Each row is a point. The points of each table are mixes of a few directions, plus a little noise. How many directions does each table use, and how many do they share? Where both have some left over, give the other angles between the two spaces (their principal angles), to ten degrees, smallest first.

First (7 x 3):
[[ 47  -1  42]
 [ 23 -77  59]
 [-15  49 -38]
 [-38   2 -35]
 [-41  -5 -34]
 [ 38  -7  37]
 [-12  40 -31]]
Second (7 x 3):
[[-48 -18   2]
 [ 62  22  -2]
 [ 51  32  -4]
 [  2 -41   7]
 [ 40   4   0]
 [-23 -59   9]
 [-85  61 -12]]
Directions: first 2, second 2, shared 1; angles 40

First (6 x 6):
[[  2   9  -9  21  18   5]
 [ -4 -15  15 -34 -30  -8]
 [  0   1  -1   2   2   1]
 [ 13  52 -52 120 104  30]
 [ -8 -32  31 -72 -62 -18]
 [ -4 -16  16 -38 -32  -9]]
Second (7 x 6):
[[ -1   9 -33   6 -14  11]
 [ 13 -37   3 -23 -44  67]
 [-21  30 -29  31  52 -48]
 [  0 -56 -20 -17 -25  95]
 [ -7  13  25   8  38 -46]
 [-20  -9 -21  16  44   1]
 [ 37  50  76 -21 -52 -79]]
Directions: first 1, second 3, shared 0; angles 40

First (8 x 8):
[[  25   -1   25    5  -62   -2   14   44]
 [  13   -7   32   -7   10  -11   15    6]
 [  64    8   -2   -8   25  -33   19   26]
 [ -11   37  -31   34  -12   -9    9  -18]
 [ -68  -43  121  -16   -4   20   17  -25]
 [   7    7  -40   -3   33   -3  -12  -13]
 [   6   36 -112   18   33   -3  -28  -25]
 [ -37  -37    7  -23  -23   42  -35    4]]
Second (9 x 8):
[[ 28 -14 -22  16 -47 -10  10  55]
 [-43  24  -7  29 -93  33 -12  -1]
 [ 68  21   3 -34  61 -24   2  -5]
 [ -3   7  55 -37  68   1  -1 -50]
 [-11 -45 -45  11  -4   1  -8  36]
 [-52 -27  -4  50  19 -28  37  -5]
 [ 52  21  11 -40 -13  14 -21  11]
 [  5  39 -40   4 -44  22 -26  -5]
 [-44 -24  49   1  53 -10  20 -35]]
Directions: first 4, second 5, shared 4

First (8 x 11):
[[ -1 -22 -22  16  13  -7   2  -2  19  16  -9]
 [  7  88  87 -66 -53  27  -9   7 -75 -64  39]
 [  2 -77 -79  46  36 -27   3  -3  67  53 -37]
 [ 14 -86 -94  33  23 -36  -5   2  79  55 -48]
 [  2  19  19 -16 -12   6  -2   2 -16 -14   8]
 [-23  -6   3  42  37   9  17 -12   0  14   9]
 [ 12  13   9 -28 -24  -1 -10   7  -8 -15   0]
 [-11  71  77 -27 -19  29   4  -2 -64 -45  39]]
Second (8 x 11):
[[ 20  22  18 -56  -9 -14  37  63 -13 -68 -19]
 [-10 -14 -17  19   1  -9 -22 -16  19  35 -14]
 [-91  42  36  64  31 -24 -41 -14   3  71 -45]
 [ 18 -36 -30  14  15   8  17 -10  15   3  14]
 [ -1  -4   3  29 -16  34 -37 -71 -14  41  48]
 [ 27  50  49 -78 -27   2  37  61 -43 -93   4]
 [ 17 -21 -40 -21 -51 -26 -68 -19  38  49 -31]
 [ 21 -41 -18  28  56  29  79   6  -4 -39  42]]
Directions: first 2, second 4, shared 2

First (11 x 12):
[[  10   27   -4    5   57   10    1   20    1  -17   11   58]
 [  -8  -10   -1   -2  -10    1   -2    6   -8   -7   10   -4]
 [ -12  -20    0   -3  -30   -2   -2    0  -10   -3    8  -25]
 [  13    9    3    1   -4   -7    3  -21   17   23  -26  -15]
 [ -23  -29   -3   -5  -28    3   -5   16  -23  -21   29  -14]
 [  18   21    2    4   21   -3    4  -14   19   18  -24    9]
 [   4   19   -5    4   50   11    0   25   -5  -23   19   54]
 [  30   40    3    7   44   -2    6  -17   29   23  -34   27]
 [  15   32   -3    6   60    9    3   15    7  -11    3   57]
 [ -33  -66    5  -12 -121  -17   -6  -27  -16   19   -4 -114]
 [ -14  -24    1   -4  -38   -3   -2   -3  -10   -1    6  -33]]
Second (9 x 12):
[[ 20 -15 -35  31  -7  21  34  22  31 -16   2 -27]
 [  1  10   9  -3   0  -6 -15 -15 -14   6 -11   8]
 [ 21  30 -23  43 -53  -7  -5   4 -20 -19 -74  27]
 [-14 -12  29 -32  54  10 -39 -28 -36   4  61  -5]
 [ 12   1 -15  15 -17   0  27  10  33   6 -23 -13]
 [ -8 -21  13 -20  50  19 -19 -13 -17  -4  65 -17]
 [  7  26   6   0 -35 -29  16  -9  31  32 -67   7]
 [-21   6  22 -19   5 -10 -32  -6 -42  -6  12  30]
 [-19 -25  -5 -15   3   1  33  35  35  -3  35 -11]]
Directions: first 2, second 4, shared 1; angles 80

First (10 x 18):
[[   3   -7   -8   16  -27   -4  -32   53    7  -12   -2   -2   -3  -32
     6   15  -11   35]
 [ -32  -26   16   31    3   11 -121   86    6  -58  -56   20    2  -73
   -48  111  -10    5]
 [ -16   -6   13    3   20    8  -31    1   -2  -18  -24   10    3  -10
   -26   39    3  -22]
 [   8    7   -3  -10    3   -2   34  -28   -2   16   14   -5    0   22
    11  -29    4   -6]
 [  39    2  -42   20  -88  -24   17   86   16   20   49  -25  -12  -31
    68  -62  -25  108]
 [   3    4   -1   -5    2   -1   17  -15   -1    8    7   -2    0   12
     5  -14    2   -4]
 [ -13    9   22  -27   59   12   39  -94  -13   11  -10    9    7   51
   -26   -4   21  -75]
 [   0    8    6  -16   23    3   36  -52   -6   14    5    0    3   33
    -2  -20   10  -31]
 [  10   -2  -13   11  -30   -7   -8   40    6    0   11   -6   -4  -19
    18   -9  -10   38]
 [  -1   11   10  -23   35    5   50  -76   -9   19    6    1    4   47
    -6  -26   15  -47]]
Second (10 x 18):
[[ -5  -1  10 -15  -8  13  49 -28   5  20  22 -20   9   9  10 -54  -3  14]
 [ 18   6 -11   2 -13  -8  24 -12  -5  15  12   5  -7  26  18 -13  -2  12]
 [ 13  -2  -8  26   0  -9 -44  14 -12 -13 -30  39 -16  19  -9  77  -5  -1]
 [-18  18  -1 -33  65 -11   1 -26   2 -10   0 -20  12 -16 -19 -27  35 -89]
 [ 31  -4 -20  38 -41 -14 -28  33 -11   0 -11  38 -24  25  19  58 -20  51]
 [-30   9  -2 -36  39  -6 -11  33  22 -18  17 -56  24 -80 -10 -68  27 -51]
 [-41 -59  57  46 -67  63 -69  57  10 -31 -49  21   8 -44 -43  97 -56 112]
 [  1   1   3  -7  -1   5  25 -21   0  11   9  -5   3  13   4 -22   0   2]
 [ 10  10 -20  -8 -10 -17  10  28   9   5  25 -23   1 -23  23 -46   5   7]
 [ 21  22 -10 -13  37 -17  41 -75 -20  21   2  21 -10  71   6  -3  19 -58]]
Directions: first 2, second 4, shared 2

First (10 x 24):
[[ 28  41   0 -11  62  34 -45  72   1  -5  43   8  65 -24 -16 -23  51  15
  -35  59  61 -14  -9 -30]
 [ 18  47   9 -29  32   2 -21  10  25 -25 -16  17  21   8 -43 -25  -1   7
   -8   1  32 -17   2 -10]
 [ -2 -81  -9  15 -54   3   5 -60 -80  77  14 -18  -9  12  36  29 -20  -7
    6 -39 -55  55 -30  43]
 [-12  23 -30  27  26   9   5   4  25  21   9  23 -41 -21  -8 -29   7   4
   14  -9 -29   0  25  45]
 [ 20  32  29 -46   6 -12 -16  -6  15 -43 -34   3  33  28 -39  -6 -16   1
  -10  -4  41 -18 -10 -35]
 [-37  10 -15  48  10  -5  38  58  55 -39  19  -6 -42 -38  40   7  31  -5
   12  46  -2 -35  39 -22]
 [ -9 -59 -23  22 -44  -2  12 -82 -55  82  -4   3 -47  13  14   6 -36  -5
   24 -69 -82  54 -12  81]
 [  8 -31  13  -7 -17   4  -7   6 -35   6  16 -21  34   4  22  24   8  -1
  -14  17  15  10 -23 -26]
 [ 14  51 -13  -3  53  20 -25  31  25   1  12  26  10 -16 -33 -38  21  12
   -8  13  19 -12  12  14]
 [-27 -33  39 -16 -73 -54  54 -34  23 -75 -58 -35 -26  35  26  52 -43 -22
   20 -15   0 -24   4 -60]]
Second (11 x 24):
[[ -13  -37    3    8  -40  -16   24  -34  -16    8  -14  -12  -22   12
    21   22  -21   -9   14  -22  -29   13   -3    8]
 [ -55   29  -25   50   -6  -34   69   -4   95  -46  -35   15 -114  -19
    10  -13  -17  -13   50  -19  -52  -38   67   28]
 [  20   14    5  -16   23   17  -27   21  -14    5   15    4   38   -2
   -14  -11   16    9  -18   18   28    2  -15  -10]
 [ -64  -80   -7   47 -104  -57   93  -91    8    0  -52  -26 -121   20
    59   49  -64  -30   62  -71 -104   16   25   34]
 [ -12   -4   -4   12  -11   -8   17  -10   11   -5   -9   -1  -23    1
     8    3   -9   -5   11  -10  -17   -2    9    6]
 [  25   23    4  -19   32   21  -34   28  -13    4   19    6   47   -3
   -20  -13   22    9  -25   23   38   -2  -13  -14]
 [  40   46    5  -29   64   35  -57   53   -9    3   31   15   76  -13
   -35  -29   38   20  -38   41   63   -7  -17  -21]
 [ -24   -4   -9   20  -18  -18   32  -14   27  -11  -16    0  -49   -3
    12    3  -15   -7   22  -16  -29   -8   22   11]
 [  13   15    2  -12   22   12  -19   18   -2    0   11    4   25   -3
   -12  -10   13    7  -14   14   22   -2   -5   -6]
 [  34  -26   18  -31   -2   20  -41   -3  -65   30   22  -13   73   14
    -3   11    8    7  -29    9   31   27  -43  -18]
 [  39   23    8  -30   42   31  -53   36  -25   10   29    6   74   -2
   -24  -16   27   14  -34   32   53    3  -27  -19]]
Directions: first 4, second 2, shared 2
